Each row of a before or after table is a point. The points were changed in one or more steps. Then noise was added and the rows were shuffled. The steps act on how far a point lies along the listed directions, d1 being the first. What was done? A step turns or swaps two directions, mirrors them in a line or flattens them onto one, adds a multiple of one to another, or multiplies one. Angles are multiples of 10 degrees, from the lower direction toward the higher: turns from -170 to 170, lines from 10 to 170 but not 90. Use the fewest steps. Two steps may share a direction if one is a turn and the other turns, adds or multiplies; they go together, in the order done. Otherwise the lowest direction goes first.
In the rows, 128 means zero.

Directions:
(1): [104 179]
(2): [ 77 104]
Before (14 x 2):
[[ 99  86]
 [102 123]
 [ 95  63]
 [221 151]
 [188 156]
 [225 107]
 [103 165]
 [157 149]
 [121 145]
 [136  76]
 [131  93]
 [118 190]
 [124 145]
 [129 150]]
After, 14 rows:
[[126 155]
 [172  50]
 [175 183]
 [ 64 120]
 [104 120]
 [130  36]
 [159 171]
 [166 139]
 [120  89]
 [115 134]
 [180 126]
 [111 119]
 [ 87 138]
 [128  61]]
Steps: mirror d1 and d2 in the line at 30 degrees

Directions:
(1): [121  85 155  74 145 104  49 124]
(2): [ 82 188  90 114 139  56 121 118]
(3): [ 90 114 111 149 222 163 128 115]
(4): [ 67 133 209 109 124 127 172 131]
(5): [137 102 135 144 120 105 143  24]
Before (14 x 8):
[[143 103 132 152 130 152 120 140]
 [133 109 112 141 141 139 125 100]
 [133 125 120 144 132 151 138 146]
 [113 136 116 132 144 144 143 143]
 [141 125 123 135 105 119 146  98]
 [170 118 136 145 103 145 135 146]
 [ 97 117 163 117 137 122 121 122]
 [144 118 122 157 136 139 130  95]
 [136 104 129 112 149 125  84 132]
 [ 95 117 165 139 126 135 161  99]
 [147 125 124 140  75 119 141 114]
 [139 107 129 127 152 138 126  97]
 [109 104 175 135 114 125 159 103]
 [100 138 161 131 133 143 154 135]]
After, 14 rows:
[[ 76 103 160 120 191 136 108 112]
 [152 128 127 131  80 109 145 101]
 [110 130 161 143  92 129 174 111]
 [143 112 129 151 124 156 125 169]
 [ 94  77 121 115 250 152  57 121]
 [134 117 107 148 130 143 136 108]
 [109 107 175 128 111 125 158 118]
 [133 157 117 140  98 134 167 149]
 [153 145 119 148  86 143 154 166]
 [134 110 124 133 169 143 132 109]
 [157 137 122 159 101 133 146 111]
 [179 127 140 131  80 142 127 178]
 [158 122 133 126  54 106 130 121]
 [115 153 158 135  97 136 170 145]]
Steps: multiply d1 by 3; turn d1 and d3 by 50 degrees; add 0.7 times d2 to d5

Directions:
(1): [104  90  94 104 187 139 117  81 170  61 134  73]
(2): [144  99 107  56 106  79 152 161 111  70  83 171]
Before (12 x 12):
[[135 162 153 151  79 121 146 179 101 174 106 157]
 [ 89 101 106 127 182 135 112  81 166  74 153  73]
 [128 114 104 122 156 130 139  97 160 107 141 101]
 [136 144 158 142  99 120 134 157 105 174 132 143]
 [147 158 169 152 112 130 143 159  91 167 136 157]
 [115 110 105 104 153 140 118 107 144  98 135 110]
 [130  85 106  80 139 114 136 107 143  52 109 123]
 [145 135 137 118  88  93 135 154 100 157 104 168]
 [145 130 131 118 103 108 134 138 106 140  93 152]
 [125 133 116 137 158 122 132 112 128 133 137  87]
 [123 112 127 124 135 128 128 123 128 128 124 119]
 [157 134 131 144 120 141 130 156 117 159 135 144]]
After:
[[104  93  89  96 182 144 110  85 165  67 138  82]
 [118  95  87 109 183 133 137  78 177  77 144  79]
 [111  72  90  92 178 137 121  70 170  32 125  79]
 [166 146 140 150 100 134 135 176 103 177 131 166]
 [156 164 159 144  62  96 137 175  82 203 109 191]
 [124 123 107 123 166 118 132 107 137 112 130  81]
 [160 180 187 162  72 119 151 192  65 205 129 195]
 [152 165 175 152  68 111 141 184  83 210 128 176]
 [151 192 181 169  33 111 154 215  68 226 103 197]
 [ 70  63  75  99 231 139 107  43 200   6 151  30]
 [151 148 146 136  88 114 136 147  95 168  99 162]
 [121 110 123 122 142 129 127 119 134 122 125 112]]
Steps: multiply d1 by 2; multiply d2 by 0.4

Directions:
(1): [ 88 187 114 143 146 139  89 149  80 151 121 198 151 116 173  95  61 129
 150 208 158 102  78 183]
(2): [154 186 117 181 231 149 209 134 134  86  91 125 133 162 145 143 144 135
 135  76 177 160 109 168]
(3): [158 150 164 161  91 191  49 113 123 154 160 121 164 125 157 160 171 116
 155  67 198  85 179 171]
(4): [ 96 129 142 127  78 154 190 123  63 190  40  84 177 197 153 133 150 102
 144 164 126 134 161 107]
(5): [169 162  43  67 128 174  58  89 113 120  45 112 151  90  97 160 127 127
 138 111 117 176  89 110]
(6): [164 106 106 117 119 117 119 167  95 132 139 200 166 186  82  85  94 186
 121  98 204 160 163  56]
Before:
[[110 148 114 135 118 124  78 166 102 130 171 225 161 114 159  95  55 150
  122 144 197  96 114 189]
 [161 144 117 103 138 141  46 129 167 125 174 164 123  89 134 104  96 145
  123  89 176 114 113 129]
 [ 61 193 127 142 181  88 218 152 138 134  78 113  81  96 184 125 108  81
  130 219  42 133  44 177]
 [ 92 123 169 136  99 107 134 122 132 145 164 100 135 131 145 123 126 112
  123 176  95  97 112 126]
 [153 116 144 138 126 118 206 126  97 107 100 144 118 189 106 106 142 168
  123  72 160 158 176  85]
 [165  86 138 130  92 102 158 140 168 124 163 107  92 147 104 150 155 147
  110 116 115 136 171  85]
 [121 144 127 102  96 165 136 123  56 182  39 167 194 148 154 119 146 130
  155 160 174 138 125 120]
 [104  94 125 113 124  78 177 107 129 141 126 162 108 148 133 102 121 156
  108 165 108 159 130  81]
 [158  93  91  94  69 142 133 120 109 149 120 116 127 132  77 119 107 147
  118 125 122 192 163  54]
 [131 181 106 133 180 148 107 111 151 116 105 127  96  77 171 137 106 104
  130 154 131 119  54 185]]
After (10 x 24):
[[134  90 158  94  65 120  51 139 117 159 173 210 150  84 130  91 126 153
  132 147 166  98 139 111]
 [124 143  81  95 139 122  97  76 131 129  91 158 116  94 138 129 122 139
  125 159 108 167  86 117]
 [134 116 122 114 135  97 144 123 150 103 148 106 124 135  97 124 127 140
  105 129 102 144 101  83]
 [127 170 109 138 111 179  76 108 123 147 150 128 119  59 156 138  94 111
  145 164 128 133 105 184]
 [126 157 114 141 136 123 155 123 158 123 117 100  82 101 155 162 132 115
  131 184  82 127  92 165]
 [129 168 154 157 172 153 177 147 131 143 122 137 150 169 179  97 116 132
  134  99 202 116 132 148]
 [ 84 155 134 112 101 123 108 103  92 133 103 151  96  82 157 109  96 120
  139 191  84 103  92 166]
 [124 124 108 139 136 105 178 185  90 120 131 215 168 182 130  85  68 172
  108 116 211 144 140 125]
 [193 106  65  48  89 113 121 133 146 128  72 105 124 125  48 149 159 145
  112  56 103 207 148   7]
 [185 106 127 126 117 151 150 129 135 138 101 111 138 174 112 129 156 140
  117  55 190 154 168  79]]
Steps: swap d1 and d6; multiply d2 by 0.4; turn d2 and d4 by 110 degrees; turn d3 and d5 by -80 degrees
